Each wall is flat, endless, passes through zero and stands at right angles to its row. A trip goes straight from one point to another. List the walls that it crosses, first one first.

Walls:
(1): [-60,35]
(2): [11,9]
(3): [28,-7]
(4): [15,-8]
(5): [-11,16]
(6): [17,-29]
Trips:
[-35,-27] to [-7,-3] => 5, 6
[-10,7] to [-16,-4] => none
[-19,-8] to [-38,5] => none
[7,16] to [8,10] => 4, 1
[42,20] to [-6,32] => 6, 5, 1, 4, 3

Walls:
(1): [20,-4,26,-8,-30,10,9,-11,7,-22,-17,-17]
(2): [-37,21,-12,3,33,-31,32,10,11,-29,21,-15]
(3): [27,5,3,-25,-21,-18,1,-4,8,-60,7,-30]
(4): [-3,18,6,36,-9,2,-6,24,38,17,-2,1]
(5): [6,-22,-7,-7,-5,-18,-6,-8,-12,-25,5,25]
(6): [11,-34,-14,15,-4,-18,16,-27,-23,4,3,7]
(7): [3,7,-3,-35,-20,-14,1,-1,-11,0,13,13]
Trips:
[-15,-7,1,17,1,-39,-30,-8,-22,-26,1,-20] to [2,28,-6,10,-17,25,-8,15,4,-27,-4,-10] => 1, 6, 4, 5
[-38,-20,6,-20,-3,-3,11,-5,-7,6,-8,30] to [5,-24,7,14,6,3,-10,-25,-34,10,-18,19] => 2, 7
[3,-20,25,-13,34,20,3,-29,39,3,-34,-39] to [14,4,2,9,22,-4,3,-33,-10,17,-20,24] => 3, 6, 1, 5
[-3,-14,6,-1,19,-19,0,1,-34,-15,-10,20] to [12,7,-35,-55,-9,-15,3,-23,-2,37,0,-19] => 3, 2, 5

Walls:
(1): [1,-27,-1,10,-15,11,29,-8,1,0,-10,7,-13,-35,8,6,-25,-30,14,28,-28,-5,-5,12,-9,8,3,15,43,17,-15,-16,-12,-14,-26,-10,23,18,6,-17,-35,-8,-14,-14,-15,10,-29,-10]
(2): [8,11,-19,16,9,8,-35,8,17,28,-5,4,-3,14,17,-19,34,7,3,12,13,32,28,45,13,-9,11,27,6,17,-8,-15,13,-2,-4,31,-6,9,-7,-22,3,-16,60,-9,21,-3,-15,24]
(3): [-29,15,11,12,9,32,12,-24,4,26,-20,31,3,-8,-9,1,-20,3,13,-13,3,7,-13,22,28,-1,-19,-3,-10,12,27,4,-9,5,-12,-2,-22,42,0,7,18,16,11,35,-16,-24,-5,11]
(4): [-10,9,-12,-36,-18,-7,-21,-4,5,14,12,7,21,-15,13,1,-15,-12,-7,14,-16,11,-4,-21,-42,7,-18,-10,-18,0,7,7,22,24,-5,55,15,-3,18,-18,-41,-5,-5,16,28,18,44,-12]
Trips:
[-13,-3,-19,-5,-8,7,-23,9,-4,6,1,24,-2,8,2,-29,-4,3,8,20,15,3,-5,-22,26,-15,7,-5,16,-6,-18,-28,-5,24,-9,-8,-15,8,2,-13,12,4,8,0,12,23,-30,-16] to [37,6,29,10,-24,-24,23,5,-6,11,-19,-15,22,30,-20,2,-25,-15,-25,12,4,27,-5,-14,-12,15,14,-9,-12,-35,-1,-50,15,-42,11,24,12,12,-2,2,-1,41,9,27,2,18,-9,11] => 3, 4, 1, 2
[38,15,-4,-18,-6,5,18,25,23,2,5,11,6,-16,-17,-9,-8,-5,-9,-33,-23,-54,17,17,32,3,-20,15,25,5,-16,1,-6,-15,-4,-14,3,3,-19,-22,9,5,3,15,7,-27,-24,-21] to [15,31,-29,4,-13,4,32,11,-19,-26,16,-26,49,11,5,2,-21,30,7,-32,-9,45,30,5,22,28,-13,18,16,31,3,27,-6,8,0,-9,8,-14,-8,-16,6,21,-23,-22,18,0,-20,-29] => 3, 1
[-36,0,25,22,4,15,23,9,-18,-7,-3,-30,3,-23,3,-7,-5,15,25,-1,0,-42,-2,-6,-6,-5,26,-14,0,-4,7,-21,24,-28,-18,-26,-27,-5,-18,34,5,42,-2,17,-16,-16,-13,22] to [29,-9,32,10,-1,-1,-5,-21,5,11,5,11,-25,6,4,-10,54,14,-5,-19,17,16,0,19,-7,-8,30,-3,7,-6,-11,2,27,-7,-11,5,-6,17,22,-27,-13,5,10,40,18,-28,-8,2] => 1, 2
[-17,0,11,20,-28,32,-8,-15,-5,5,-49,11,-46,26,43,-8,-3,-37,-16,-28,6,44,28,-2,-16,24,2,-13,-1,8,-32,5,-6,21,-31,1,-28,-5,14,10,23,47,18,33,-7,-3,-48,-25] to [-19,-28,0,-24,7,-8,38,-11,21,-5,-12,38,-26,-28,8,-10,29,20,34,28,-10,35,8,-1,46,5,-16,-22,-30,8,-1,13,-2,-14,-8,20,-25,-36,4,10,22,11,13,-15,-8,-32,5,14] => 1
[15,8,-12,-3,-9,-17,-19,-26,1,2,45,8,-12,-26,21,0,46,21,22,-3,7,-2,17,-2,11,-23,11,2,1,-26,-24,9,-3,1,44,-7,-18,25,-4,-18,-28,18,-1,15,11,-11,4,-5] to [37,-9,5,10,11,-40,19,18,-5,-11,24,-17,17,-28,-15,-28,12,-15,1,22,-14,-10,18,12,-27,18,16,29,29,-31,33,-1,-12,-8,-20,-7,1,-21,6,11,-9,4,-10,35,-11,16,40,-16] => 2, 1
[13,13,9,20,-11,-14,-3,-28,-2,8,-7,-11,-15,23,-25,3,-24,31,40,32,17,-5,3,-7,-2,25,-7,10,-27,13,-47,20,5,-14,10,4,-15,-12,-9,20,8,19,32,-18,-57,3,20,-21] to [22,-1,-25,-13,-20,-19,-14,-37,-51,29,-32,-20,-12,8,-1,-4,-1,15,25,10,29,-4,-10,-14,2,-6,-10,25,-10,28,-15,31,-20,22,9,15,36,14,0,-13,17,-9,-19,12,16,8,0,19] => 2, 4, 3
[6,2,-9,20,24,9,10,8,1,26,18,-25,14,7,2,-13,13,-24,-15,-11,7,-8,12,-16,22,-4,-6,48,-17,38,24,16,-24,-12,1,14,-2,-3,26,-15,23,3,-4,20,-8,17,-14,19] to [23,28,22,1,16,-20,-3,-13,17,17,16,14,6,26,-5,5,37,9,1,-3,-5,4,-2,2,36,-16,-17,25,31,15,-3,19,4,17,0,40,-10,-26,-13,16,-20,-5,-4,-11,24,-10,30,-14] => 4, 3
[11,-14,-2,8,-9,-15,-15,20,-26,10,-5,0,-30,3,22,-3,-20,-36,32,-19,43,3,22,46,6,-21,11,21,21,8,-10,-37,29,-22,-6,-14,10,-5,-10,19,-16,-32,-7,-42,-6,26,-47,11] to [-2,-16,-10,-24,4,27,-6,3,-6,-9,25,26,6,-41,-8,-13,-2,21,5,-14,5,-6,18,-9,10,1,-33,5,-4,-14,-17,-1,2,-35,1,22,14,-12,36,-23,22,24,-13,-22,2,-5,16,-29] => 4, 2
[17,1,-20,-10,59,2,0,-32,-9,11,20,-27,-9,29,13,-31,35,-16,-38,-19,20,-11,11,7,6,4,39,-10,-32,3,-8,-7,5,-6,17,-1,-16,-12,47,10,-12,-10,-23,-9,-24,-3,13,11] to [20,37,24,-15,-23,-33,-1,35,10,12,0,-6,12,-8,-13,1,29,-20,-11,31,4,21,19,-14,-1,31,2,-20,0,-5,-6,7,-22,6,14,-4,16,28,-19,-19,19,4,11,-32,-3,-19,-4,23] => none
[9,10,7,8,26,-2,-1,-20,-15,21,-20,-10,-13,4,-31,7,-20,20,-4,-2,-9,15,-2,-15,-18,5,-12,-25,7,18,39,-11,-6,5,-1,42,-45,-10,12,14,-4,-7,50,12,3,-19,0,9] to [-13,-14,-11,-23,-2,-19,10,-3,-3,-19,20,-10,18,-4,-5,-19,13,-11,-23,-4,5,9,17,-4,-15,13,4,-14,-17,29,-11,-8,31,1,6,-21,-7,26,6,6,-12,-7,-51,-6,13,-6,-27,-5] => 2, 3, 1
